Each row is a point. Each copy is the shape, with its points in the same order, stretched, turned, moved and blurred by noise. Is it also mirrored, or only turned?

Shape (6 x 3):
[[-0.6 -2.3 -2.7]
 [-0.1  0.5 -0.7]
 [-2.0  3.0  0.9]
 [-0.4 -7.4  2.0]
 [-1.9  2.3  2.7]
 [-4.0  3.1 -0.7]]
Copy 1 (6 x 3):
[[-4.5 -1.0 -0.2]
 [-1.0  1.5 -0.4]
 [ 1.7  4.7  2.2]
 [-2.4 -8.9  3.4]
 [ 3.1  2.9  3.2]
 [-1.0  6.5  3.8]]
Copy 1 is: only turned
Copy 2 (6 x 3):
[[-0.9  1.1 -0.4]
 [ 1.6  0.8  1.0]
 [ 2.8 -0.9  3.7]
 [-1.6 -2.9 -7.0]
 [ 3.2 -2.5  2.2]
 [ 1.8 -0.9  5.3]]
Copy 2 is: only turned
Copy 3 (6 x 3):
[[-3.1  3.2 -0.8]
 [ 0.7  0.3 -0.5]
 [ 3.1 -3.0 -2.1]
 [-7.9  1.0 -0.3]
 [ 2.8 -4.4 -1.7]
 [ 2.5 -1.6 -3.2]]
Copy 3 is: mirrored
Copy 4 (6 x 3):
[[-1.4  1.3 -3.9]
 [-0.9 -1.4 -1.0]
 [-3.0 -4.8  0.6]
 [-3.8  7.0  1.9]
 [-3.3 -3.6  2.6]
 [-4.8 -5.7 -1.9]]
Copy 4 is: mirrored

Shape (7 x 4):
[[ 2.1 -2.1 -1.7  2.6]
 [-1.1  0.1  3.4  2.9]
 [ 5.4 -0.2  0.2 -2.4]
 [ 2.5 -4.1 -1.0  2.5]
 [-2.1  0.4 -1.3 -3.6]
 [-1.6  0.1  2.7  5.1]
 [-5.9  5.1 -2.5 -1.2]]
Copy 1 (7 x 4):
[[ 1.6  1.6 -1.4 -2.4]
 [ 3.9  0.3  1.9  0.9]
 [-4.4  4.4  1.4 -2.2]
 [ 2.2  3.4 -1.4 -3.1]
 [ 0.0  1.3 -1.5  3.4]
 [ 5.2 -0.9  1.4  0.6]
 [ 2.0 -4.4 -1.8  6.5]]
Copy 1 is: mirrored
Copy 2 (7 x 4):
[[ 0.0 -3.3 -0.3 -4.4]
 [-0.8 -3.5  2.1  1.9]
 [-4.9  0.2 -3.3 -3.5]
 [-0.6 -5.2 -1.3 -4.5]
 [ 1.8  2.3 -3.0  1.2]
 [ 0.7 -4.5  4.3  0.6]
 [ 4.7  5.9  1.8  2.9]]
Copy 2 is: only turned
Copy 3 (7 x 4):
[[-0.6  2.8 -3.0  2.2]
 [-2.8 -1.5  2.4  2.6]
 [-3.4  6.7 -2.2 -3.6]
 [ 0.8  5.6 -2.2  2.8]
 [ 1.3 -1.2 -0.9 -4.4]
 [-1.9 -2.5  1.8  4.5]
 [ 2.6 -9.5 -2.9 -3.5]]
Copy 3 is: only turned
Copy 4 (7 x 4):
[[ 0.1 -3.5  1.1  2.3]
 [-0.2 -0.1  4.8  0.3]
 [ 8.3 -1.3 -0.1  0.1]
 [ 0.8 -3.0  1.2  3.7]
 [-0.5  0.7 -5.6 -1.4]
 [-2.3 -2.0  5.5  0.7]
 [-5.6 -0.8 -4.9 -5.9]]
Copy 4 is: mirrored

Shape (14 x 8):
[[ 0.9  3.3  1.1 -0.2  3.6  3.7  3.9  5.5]
 [-6.3 -1.2  1.3  3.1 -2.2 -3.2 -1.7  1.9]
 [ 3.5  2.5 -2.2 -0.7  1.4  0.7  4.0  2.5]
 [ 1.8  0.1  4.3 -4.7  6.9  1.4 -3.0  2.7]
 [-2.0 -0.6  2.9  5.3  1.7 -3.3  2.7  3.0]
 [-6.0 -4.2  1.7  0.8 -2.0 -1.5  1.7 -2.2]
 [ 0.2  0.0  1.4  2.0  0.4 -1.5 -3.2 -2.2]
 [ 2.6  1.2 -1.1 -1.0  3.5 -0.1 -1.9 -0.2]
 [-4.3 -4.3  0.8  4.7 -3.5  0.5 -0.7 -0.6]
 [-0.8  1.9  0.6 -1.4  8.5 -1.0 -3.0 -1.4]
 [ 0.4  2.4 -0.7  1.7 -0.5  1.4  4.6  1.1]
 [ 0.9  5.9  0.4 -2.5  1.4 -4.0 -5.6 -3.7]
 [ 3.8  0.7  0.7 -4.9  5.8 -2.6 -1.9  0.7]
 [-1.1  2.1  3.8  1.5 -1.9 -3.6 -3.2 -5.9]]
Copy 1 (14 x 8):
[[ 2.3  3.9 -3.8  1.9  0.5  2.8  7.4 -5.9]
 [ 2.7 -8.0 -0.3  0.2  0.0  0.4 -2.5 -3.1]
 [-3.3  3.9 -2.8  1.2 -0.4  0.7  5.1 -2.4]
 [ 2.3  5.1 -0.8 -5.2  5.3 -5.0  5.6 -5.5]
 [ 2.7 -1.9  0.0  0.8 -6.1 -1.9  1.8 -5.8]
 [ 3.4 -5.0  4.5 -0.5  0.5  1.4 -0.3  2.0]
 [ 0.6 -3.4 -1.3 -3.6 -0.7 -5.6  1.1  0.7]
 [-2.0  1.4 -2.1 -1.7  1.9 -5.3  3.5 -1.2]
 [ 5.0 -5.8  0.3  1.5 -1.4  0.2 -1.6  3.4]
 [ 0.2 -0.7  0.4 -2.1  3.2 -8.3  5.4 -4.5]
 [-0.2  0.0 -2.1  1.4 -2.3  2.5  4.7 -0.7]
 [-4.9 -5.5 -2.6 -8.2  3.5 -6.8  2.4 -2.1]
 [-4.2  4.8  0.0 -5.0  3.9 -6.9  4.1 -4.6]
 [-0.2 -7.3  0.1 -8.2 -1.4 -5.2  1.2  2.0]]
Copy 1 is: only turned
Copy 2 (14 x 8):
[[ 2.2 -4.6  4.3  2.1  3.9  2.0 -5.2  1.9]
 [ 2.9 -0.5 -2.3 -0.7  3.5 -4.2  5.4  0.2]
 [-0.4 -1.6  0.1  1.1  3.3  2.2 -4.9 -1.4]
 [-1.4 -4.0  0.7 -1.9 -2.6  5.0  0.9  3.0]
 [ 5.5 -1.2 -0.1  2.7  3.0  0.5  2.0 -3.3]
 [ 0.1 -2.0 -2.8  3.2  0.8 -2.9  6.4 -0.7]
 [ 2.0 -1.3 -4.8 -2.1 -1.4 -2.0  1.8 -0.4]
 [-1.5 -3.0 -1.3 -2.3 -0.4  0.5 -1.5 -0.8]
 [ 3.0  0.7 -1.1  2.2 -0.3 -5.7  4.4  0.6]
 [-0.5 -7.4 -1.8 -3.7 -2.0  1.2  0.3 -0.7]
 [ 1.4 -1.5  0.1  2.6  3.1 -0.8 -3.5 -1.1]
 [-0.6 -4.0 -9.1 -7.2 -0.7 -1.0  0.8 -1.2]
 [-4.3 -3.1 -3.2 -3.7 -1.3  4.4 -0.5 -1.9]
 [ 2.5 -1.5 -9.6 -2.3 -1.5 -3.3  3.0 -1.0]]
Copy 2 is: mirrored
Copy 3 (14 x 8):
[[ 4.0  0.7  3.9  3.5  1.0  1.9 -0.2 -4.2]
 [ 3.3  0.4 -2.7 -2.8 -0.6  3.5 -0.8  5.8]
 [-0.7  0.7  2.8  2.5  2.7  0.0  0.3 -2.8]
 [ 4.3  2.6 -0.7  0.3 -1.3  4.6  5.5 -3.1]
 [ 6.0  3.8 -0.5 -1.0  1.6  0.0 -3.4  2.9]
 [ 1.5  0.6 -1.5 -6.4 -1.8  2.6 -0.5  2.4]
 [ 1.2  2.3 -2.1 -1.0 -2.4 -1.1  2.3  2.3]
 [ 0.1  1.4 -0.7  1.1 -0.3  0.9  3.3 -1.7]
 [ 3.1 -1.6 -3.8 -3.9 -1.7 -0.3 -1.0  2.7]
 [ 1.0  6.0 -2.5  0.6 -2.9  4.2  2.9 -0.6]
 [-0.8  0.2  2.8  1.3  1.3 -0.1 -0.8 -1.1]
 [-3.7  3.5  0.0  1.6 -1.9  2.0  6.3  4.5]
 [ 0.2  3.6 -1.3 -0.2  0.6  2.1  6.2 -1.5]
 [-0.9  3.2 -0.7 -3.3 -4.1 -1.1  3.3  7.1]]
Copy 3 is: only turned
